Each row is a point. A path goes straight from each point to the next, and from the last back to the first. The post is the endless flat space through its rows: a point in 2 columns, a line in 3, a plane in 4, and so on, so that a path can go around it. Count how often the path circles the post. Going back the other way cancels.

Post (1 x 2)
[[-15  14]]
Path (13 x 2)
[[-25 -19]
 [-58  -5]
 [-50  60]
 [  1  38]
 [ 27  12]
 [ 29  -8]
 [ 12  17]
 [  4 -31]
 [-48 -29]
 [-44  30]
 [-16  47]
 [ 22  44]
 [ 23 -31]]
Times around: 2

Post (7 x 8)
[[ 22 -17  16 -11 -21  -7  18 -13]
 [ 25 -13  -7  43  -4 -10 -22 -11]
 [  9   8   6  12 -46 -25   5  11]
 [ -7  14  32 -14  17  52  12 -22]
 [ 40  18 -37 -28   4 -45 -36   8]
 [-17  24 -27 -42  -4 -22  35   2]
 [ 30   9  38  55   8  12  16  34]]
Path (21 x 8)
[[ 34  -3 -32 -27 -50 -24  33  -2]
 [ -3   2  12  15 -18  36  13  13]
 [ 31 -48  38  35 -44 -13  17   1]
 [ -7 -15  23  -9  -5 -18   0 -11]
 [-13  -8   0 -31   1 -27  -2  11]
 [ 14   8  -4  12 -12 -17   4  26]
 [ 45 -45  14 -14 -40  22  33 -17]
 [ 46  27  12   4  -3  12 -20   0]
 [ 16  29  -8  20 -30 -18  28  13]
 [ 25  24  14  -3 -20   5  18  22]
 [ 11  -4 -16 -12 -20   2  -5  25]
 [-32 -20  -8  10   9 -10  26   9]
 [  2  -3  19  38  24  15  -4 -15]
 [ 39  38  11  11  -3 -58  11  26]
 [ 15  60 -35  10 -10 -20 -30 -21]
 [ -2  29 -21   5  -1  23  37  16]
 [ 36 -22  12  21 -13  12 -25  13]
 [ 27  12  35 -21 -19  -5 -50  43]
 [-13 -13  21  30 -10 -21 -20  -4]
 [ -5 -15 -31  47  -8 -25 -12 -55]
 [  4  54   6  25  15  14   5  15]]
Times around: 2

Post (17 x 18)
[[  1  -8 -46  -1  31 -25  29  -7 -14  -4  -6   8   5 -47  -4  19 -29 -32]
 [ -7  20  -4   6  13 -11  31 -27   4  -8   2 -44 -17  -2  20  11  23  14]
 [ -3  12  13 -14  13   3 -19   5   8 -15  18   1  13   3  20   2  -7  -5]
 [ 42  -8  18 -16  -2 -13 -17 -23   5   0  11  17  33 -10   9  19   3 -30]
 [ -9 -13 -23   0  25 -28  32  -6   9   1 -12 -14  -8   2 -25   7 -31 -30]
 [-20  16   9 -14 -17 -11  16  15  -8 -17 -32 -24 -25  -4  10 -30  29 -11]
 [ 14 -18   3 -21  -7 -14 -19  -6   2  11  23  31   1 -12  20  -5  -7   0]
 [ -4   2  -3  19 -32  12  -2  26 -13  -7  -1 -20 -10 -15  -5  -2   8   1]
 [  5  60   0  -3   3  16   9 -12   6   5  15 -15 -20  23  14  -9  41  11]
 [ -2  22  -3  24   5  -3   9   7 -10  17  -6 -26   6  22  22  -8  14  -2]
 [ 10 -12   8   5   2   1 -23 -27  13  -9  14  20  22 -19   2 -20  -3   6]
 [  4  21   8 -16   6 -21  20 -15 -19 -12  13 -20   1   7  -8  -7  17  19]
 [ 18 -14 -37 -23  23 -30  44  14  16   4  -6 -11   5 -23  -9  -4 -37 -31]
 [ 10  -8   7  -7  25 -20 -30  -7   8  25   6   8   2 -36  -6   1 -13 -16]
 [ 19 -12 -10 -22  12   8 -26 -30  -9  20  18 -20  12   2  12   0  -7 -10]
 [  4  21  18  17  14  35  34  -9 -31  19 -16 -25  -5  11  22  12  24  33]
 [  2  42  20   1  -8   9  26 -28 -18  19   4 -23 -10   4  19  -9  -2   2]]
Path (27 x 18)
[[ 22  13 -21 -42  -2 -13  27  -4  -1   9   1 -43  33  -6  14 -15  16 -18]
 [ 11 -15 -16 -34 -23   1  -8   4  -9   5   7  -3   3 -16  -3 -10  29 -26]
 [-13  33 -20  -6  31   4  15  -5 -34   1  17  15 -10 -15  13 -17 -18 -17]
 [  6 -32  31  18 -41  -1   0  15  -6  -7 -28 -37   7  -7 -12 -23  15 -37]
 [-33 -23  -2   6   6   2  -2 -24 -26  27   4 -16 -13 -33   3 -10 -30   3]
 [ -2  -3  30  -6  11  -5   2 -13  -9 -13 -18 -28  12 -55  -8  21  -7   8]
 [  3 -11   1 -28 -41   2 -18 -18   3 -23   0   1 -25 -29   9 -31  31  37]
 [ -9   0 -10 -16  41 -31  -5  -7 -30   1   0 -12  -3  20   6  -3 -15 -18]
 [ 12 -25   4   1  12  -2  -4  13  16 -19  17 -16  23   4   2 -25 -10  -5]
 [ -5  -3  -9 -17   0  -9  41  -2 -12  24  -7 -34 -12  25  38   0 -14 -56]
 [-11  -9  -1  22   3  42 -19  -5 -22 -31  15   8   3 -48  18   3   8  15]
 [ 22  -2 -17 -18  21  -1 -21 -28 -10 -12  34   3  35  -8 -13  18  36 -15]
 [  4  12 -18  -5  14   8   8  48   9  13  -6  29  -1 -23 -14   9  12   1]
 [ -2 -10 -16   9  34 -11   5 -10 -29  16 -17 -23   3 -35  -8   6 -10  14]
 [ 39 -34 -13   1  12  11   1 -16 -32   4 -23  -1  28 -34  11  33  -1 -21]
 [ -1  24   2   1  32 -26  -1 -14  -1  15 -19 -29 -11   4  -1  -2  17  -3]
 [  2  -5  -9 -10   6 -20  15   2  -7  11   1 -15 -13   6  13 -14  -7  13]
 [ 28   7  26   9  -7  -3  27  18 -22  -3 -18  -4  -2 -19  -6  -5  16 -28]
 [ 14   6 -12   8  25  -3  15   9  16  15  35 -23 -14 -19 -25  12  17  37]
 [  5 -13   0   2  10 -26  25 -42 -15 -29  23 -12 -10 -29  -5  18   3 -15]
 [ 16   5 -12  -5  11   5 -21  13  -5  -2  19  11   7  -9  29  11   7  -9]
 [ -5 -22  17  -6   1  -1  -5  23 -21  14  16  -8  -3 -13  13  23 -26  -6]
 [-15  18   1 -12  -3   1 -46  -3   3  21  21  -8 -22 -24  -6  -9   9 -13]
 [ -7   8  -2 -44  -8 -43  -9 -16  33 -10  20  -7  -4  19   2 -17 -12 -11]
 [  8 -14   5   7  -5 -21 -23  12  21  -5  11   2  10   9  11  -3  -9  -6]
 [ 10  37   6  27  26 -31  23  19  -2  20 -28  15 -18 -29  10  -9  21 -23]
 [ 12   3 -17 -11  20 -18   2  -2  16  15  43  -9  22  26  43   2 -10 -19]]
Times around: 3

Post (17 x 18)
[[ -8 -12   7  -1  11  12   5  16  16  28 -13  15   4  15 -21  22  16   4]
 [ 14   4  12  -2 -11  26 -13   8  -2 -14  12  10  -1  24 -20 -18  -9   3]
 [  9  20  -5  12 -21  18   6 -22   4  -4  -1   9 -24 -22  17  19 -26  11]
 [  7  -6 -14   1  -2  15 -12  12   7  -9 -22  -8  -9 -10  22  17  20   8]
 [ 14   3  -2   4  11  20   6  26  22   4 -19  -3  -8  -9  -5  -7   9 -20]
 [-11  22  13  19   8  -9   5   6 -23 -21  -2   0  13 -18 -18 -17  25  -2]
 [ 15   7   2 -32 -15  -8 -23  -6   0   1   6 -10 -19   4  15   3 -13  -5]
 [ -6  -3 -19  -3   5 -11 -16 -31  14 -14 -12  30   6 -10   8 -43 -13  14]
 [ -3  23 -11  12  10   6   7 -12   7  21  -9  -1 -18  -9  13 -38  16   5]
 [  0 -26 -23 -11 -31  -5   8   2  42  -7  -7   5  10   0  -9 -24 -12  12]
 [ 12  17 -13  15   7   0  57  -3 -10  -5 -15 -12 -34  -3  -9  32  -4   8]
 [ -1  20  26 -13   8  42 -20  -7   8 -28  18  -9  11  -9   7   5   1   4]
 [ 41  19   3 -43 -43   9   6 -38  17  -7 -19 -15 -16   9 -30  18 -21  -3]
 [ 48  -6  17 -13 -16 -11  -3 -17   5 -23 -12  11 -29 -28  45   8  38  13]
 [  2   3  22  20  23  23  -2 -11  -2 -13   9 -14   5 -16 -22   3   3   8]
 [ 27   3 -16 -12  -7  13 -20  -8  -4  20   3  17  15   1  16  -9  -9 -23]
 [ 20   8  -2  -4   8  25   6   6  -7  14   2  18 -15 -23  11  -4 -11  26]]
Path (27 x 18)
[[ 60   7  -3   1 -30  -5  19  17  13  14   4 -34  -4 -25  16  -6  -3 -10]
 [ 43  -9  16  13 -14  44   3  -1   9 -20 -11   7  17 -23  -1  -3 -19   7]
 [ 41  -3  -2   0   4  26   1  -8 -14 -28 -18  12   6   2   3   8 -43 -16]
 [ 19  10 -25 -20   0   3  -2 -12  -8  18 -27  -2   4 -12  18 -10  20  28]
 [ 43   2   3 -14 -11  12 -30  -3   2  17   1   0   7   5 -12  23  13  18]
 [  8  22   5 -25  -1  23  -6  -9   9  11   7  -1   8 -23  31  27  22  -7]
 [ 14  -4  16   2  31  24  -1   0  15 -16 -13  20  -5 -37  -8 -13   3   1]
 [-31  18   6   3  18  19 -11 -28   8   7  -5  -2  39 -31 -19 -38 -31 -29]
 [ 43   3   5 -14   8 -24 -18  13 -28  11  -8   7 -27   6  32 -23 -12   1]
 [  4  29  10  38 -19   0 -29  -6 -10 -32 -20  10 -13 -33  29   5  14  12]
 [  3  43  16  -5  25  -2  -8 -18   1  -6 -17 -11  14 -10  -1  32  18   2]
 [ 20  15 -24 -20  11  10  18   9  -1  13 -20 -23  -5  -8  12 -23 -24   1]
 [ -9   6  23 -14  22  13  -2   8  -1   1  15   0  -3  -4  18  10  -4   5]
 [  6  11 -14  20  20 -13 -12  15 -28 -16 -22   2   2  17  29  18  11   1]
 [ 12  -1  -6   0   1 -21 -25  -2 -21   6  -3  -1  -5  -9  12  15  17  23]
 [ 52  14   8  12   7  55  10 -21   8  13  26  15 -29 -52  16  -8  -1  27]
 [ -3  13  -4   2   5  27  -7   0 -12 -13 -22  -8 -24 -18   2  24   6  11]
 [  1 -18   5   8 -13  18  11  -4   7   4  15  -1  13  -3  -6 -22  -8   7]
 [  7   2  15   3 -12  10   6   8  11  21   7   0  -6  -9   5   0 -18   9]
 [ -7  23  18  -5  -2   7 -19 -37  15   1   1  -4  15 -14  -9 -27   8  21]
 [ 10  21  12  24  19 -18  -1  -8  -6  13   9   0 -25 -20 -19  10  -1   3]
 [  6  26   5   7  11   2  11 -33  -8 -31   6  11   4 -18 -29 -15   5 -10]
 [ 10 -17  18  12 -12  15  -1  -1   9   6   6   1 -22  -9   1   2   8  -5]
 [ 37 -37 -39 -21 -35   2   7  -9  15  -6 -16 -13   3   9   8   6 -33 -16]
 [ 31  -7  -8  -5  18  19  21  -3  38  -5 -28 -27 -28  -2 -14 -41   4 -32]
 [ -1  24   5   7  17  15  -5 -21  -3   3   0 -17 -24 -17  12  24  28   3]
 [ -7   5 -21 -43  27 -25  -1 -17   2  11 -24   0   5  -9  -3  18  18  23]]
Times around: 2
